Each row is a point. Each table stands for the endless flat space through its points: a line for two points, a plane for three, and so on. The two share one point or none. Which?

First:
[[ 0.0 -3.4  0.6]
 [-1.2  0.2  2.4]]
Second (2 x 3):
[[ 0.0 -0.4  0.3]
 [-0.8 -2.0  1.9]]
They share: [-0.6 -1.6  1.5]

First (3 x 8):
[[ 0.8 -1.2 -1.6 -2.1 -2.8 -2.3 -0.1 -0.7]
 [-1.0 -1.2 -1.6 -2.2 -0.4 -2.3 -1.3  0.7]
 [-1.4 -1.3 -1.6 -2.3  0.3 -2.4 -1.5  1.0]]
Second, 3 rows:
[[-1.9 -0.8 -1.8 -2.3 -0.3 -1.5 -1.6  1.2]
 [-3.6  1.2 -2.1 -2.4 -2.8 -1.2 -2.5  1.8]
 [-3.5  1.0 -2.7 -1.9 -2.9 -2.0 -2.9  1.6]]
They share: no point

First, 4 rows:
[[-0.3  2.0  0.2  1.2  2.3 -0.2  0.2 -1.4  0.7 -4.6 -0.2 -0.7]
 [ 1.0  1.8  1.0  1.3  1.6 -0.6 -0.4  0.3  1.0 -2.8  1.0 -0.2]
 [-1.2 -0.3  1.1  5.2  1.3 -1.5 -0.1 -2.7 -0.3 -4.4  0.9 -0.3]
 [ 4.2  0.9  1.4  1.9  0.4 -2.7 -0.7  3.3  1.8  1.3  3.6  0.9]]
Second, 2 rows:
[[ 1.8  0.6  1.5  1.6  2.3 -1.6  0.0 -0.1 -0.3 -1.7  2.7 -0.8]
 [ 0.6  1.8  0.7  2.8  0.3 -0.8 -0.8  0.7  2.1 -2.9  0.3  0.8]]
They share: [ 1.2  1.2  1.1  2.2  1.3 -1.2 -0.4  0.3  0.9 -2.3  1.5  0.0]

First:
[[-1.5 -0.7 -3.5 -2.5 -2.1 -1.9 -3.1  1.5  2.3  1.6 -2.0  2.9  2.0 -1.5
  -0.4 -0.5  0.3  1.2]
 [-1.3 -1.2 -2.4 -3.4 -1.0 -2.4 -3.6  2.9  0.4  0.4 -3.0  3.7  1.3 -2.0
   0.7 -1.5  1.2  1.8]
 [-1.2 -0.1 -0.5 -1.6  0.9 -0.4 -1.6  3.6  1.7  1.6 -3.5  3.2 -1.3 -2.7
  -1.0 -2.9 -1.5  3.0]]
Second, 3 rows:
[[-1.0 -1.4 -2.2 -1.9 -1.9 -0.2 -2.0  2.6  1.8  2.4 -2.1  4.6  2.0 -3.1
  -0.4  1.0  0.5  0.5]
 [-2.1 -0.1 -1.2 -2.1 -1.0 -0.5 -2.4  2.0  3.0  1.8 -3.2  3.9  1.6 -2.7
  -1.7  0.0 -1.0  0.5]
 [ 0.5 -2.3 -4.0 -1.3 -2.2 -0.5 -1.4  3.2  0.6  3.0 -0.6  3.7  0.8 -2.5
   1.1 -0.2  1.4  2.3]]
They share: [-1.4 -0.2 -2.2 -1.7 -0.8 -0.9 -2.1  2.2  2.6  2.0 -2.5  2.8  0.4 -2.0
 -1.1 -1.5 -1.0  2.0]

First (3 x 24):
[[-1.2 -0.7 -1.5  1.1 -0.2  0.3  1.3  1.7  1.4  1.8 -0.1  0.2  1.4  1.8
   1.0 -1.3 -2.1 -0.7 -2.7  0.2 -0.9 -1.7 -2.4  1.1]
 [ 0.4 -0.2  2.6 -2.6 -0.2 -3.3  3.0  0.3  5.0  1.0  0.9 -2.1  0.7  0.1
  -2.2  2.6 -1.1  3.4 -2.8 -2.1 -1.3  1.3 -2.5 -0.7]
 [-0.7  0.2  2.8 -2.2 -0.9 -3.1  3.8  1.0  4.8  0.5  1.7 -1.7  2.1  0.7
  -2.1  2.5 -1.7  3.6 -2.6 -2.4 -0.5  1.6 -2.3 -1.3]]
Second:
[[-1.1 -0.6 -1.8  1.1  0.0 -1.1  1.5  2.0  2.4  2.4  0.6  0.2  0.8  0.5
   0.0  0.4 -3.2  0.0 -1.8  0.6 -1.5 -0.1 -2.4 -0.1]
 [-1.6 -2.7 -1.7  1.0 -0.9 -1.0  3.0  0.2  1.3  1.2  0.4 -0.7  2.3  1.1
   0.2 -0.2 -2.1  1.6 -2.2 -0.5 -1.2 -0.4 -3.4 -0.7]
 [ 0.4 -0.6  1.5 -2.2 -1.8 -1.4  3.3  1.1  3.9  0.6  1.2 -2.5  1.7  1.4
  -1.5 -1.4 -1.1 -0.3 -5.1 -1.5 -1.5 -2.8 -3.9  0.8]]
They share: no point

First:
[[-1.5  1.9  0.6 -1.0 -1.2 -2.7 -0.5  0.0  0.5  0.9  2.4  2.5 -1.7  1.8
   1.1  1.2 -0.9 -1.8  2.0 -1.9  1.5 -0.3 -1.9 -1.0]
 [-3.0 -0.2  1.2  0.8 -3.0 -2.1  1.6  0.9  2.3 -1.2  0.6  2.5  0.4  3.0
   1.1  1.8 -0.9 -2.1 -0.1 -2.8  1.8 -2.1 -0.7 -1.0]]
Second (2 x 24):
[[-1.1  0.1 -0.4  0.6 -3.0 -1.3  1.3  1.8  1.7 -0.1  0.4  2.3 -1.1  3.6
   2.5  1.0 -1.7 -2.4  1.8 -1.3  1.5 -0.5 -2.5 -1.4]
 [-1.8  0.3  0.3  0.4 -2.7 -1.8  1.1  1.2  1.7 -0.3  0.8  2.4 -0.7  3.1
   1.8  1.3 -1.3 -2.2  1.2 -1.9  1.6 -1.0 -1.8 -1.2]]
They share: [-2.5  0.5  1.0  0.2 -2.4 -2.3  0.9  0.6  1.7 -0.5  1.2  2.5 -0.3  2.6
  1.1  1.6 -0.9 -2.0  0.6 -2.5  1.7 -1.5 -1.1 -1.0]

First, 3 rows:
[[-1.3 -4.2 -0.2  0.6  0.6 -2.4 -0.7  2.7 -0.9  0.9 -1.7 -3.4 -1.3 -0.7
   0.4 -1.9  2.1  1.7 -1.5  3.0 -0.1 -4.3  0.3 -1.9]
 [-3.4 -3.1  0.8  0.2  1.5 -0.1 -1.9  1.8 -3.0  0.2  2.1  0.6  1.8  2.7
   4.4  0.0 -0.8 -1.2 -2.5  0.4 -3.2 -1.2  1.4 -1.4]
 [-1.3 -0.2 -1.4  2.2  2.6  2.4 -4.3  0.7 -3.7  0.9  2.7 -2.6 -2.5  2.5
   4.0 -3.9 -3.1  2.1 -3.1 -0.6 -1.7  0.1  1.5 -1.1]]
Second:
[[-2.7 -4.0 -1.3  0.1  0.5 -0.3 -3.9  3.4 -1.2  0.6  1.1 -2.8 -0.8  2.2
   2.1 -1.0 -2.7  0.4 -3.3  2.8 -2.3 -0.5  0.0 -2.8]
 [-0.8  1.1  1.5  1.7  2.1  0.1 -0.8 -0.5 -4.7  0.7  0.5 -0.9  1.3  1.7
   3.4 -3.9  1.4  2.6  1.0 -0.9 -1.9 -5.3  2.4 -0.5]
 [ 0.3 -2.0 -0.9  0.5  1.1 -0.1 -0.5  3.0 -4.2 -0.4  0.9 -1.2 -0.4  1.6
   3.7 -3.0 -0.1  1.6 -1.1  1.0 -4.5 -4.7  2.4 -1.0]
 [-0.7 -2.7 -0.6  0.2 -0.2  0.0 -2.9  4.4 -2.2 -1.2  1.6 -3.3  0.0  3.9
   4.0 -0.3 -2.5  0.3 -2.3  3.2 -5.9 -2.3 -0.3 -3.0]]
They share: no point
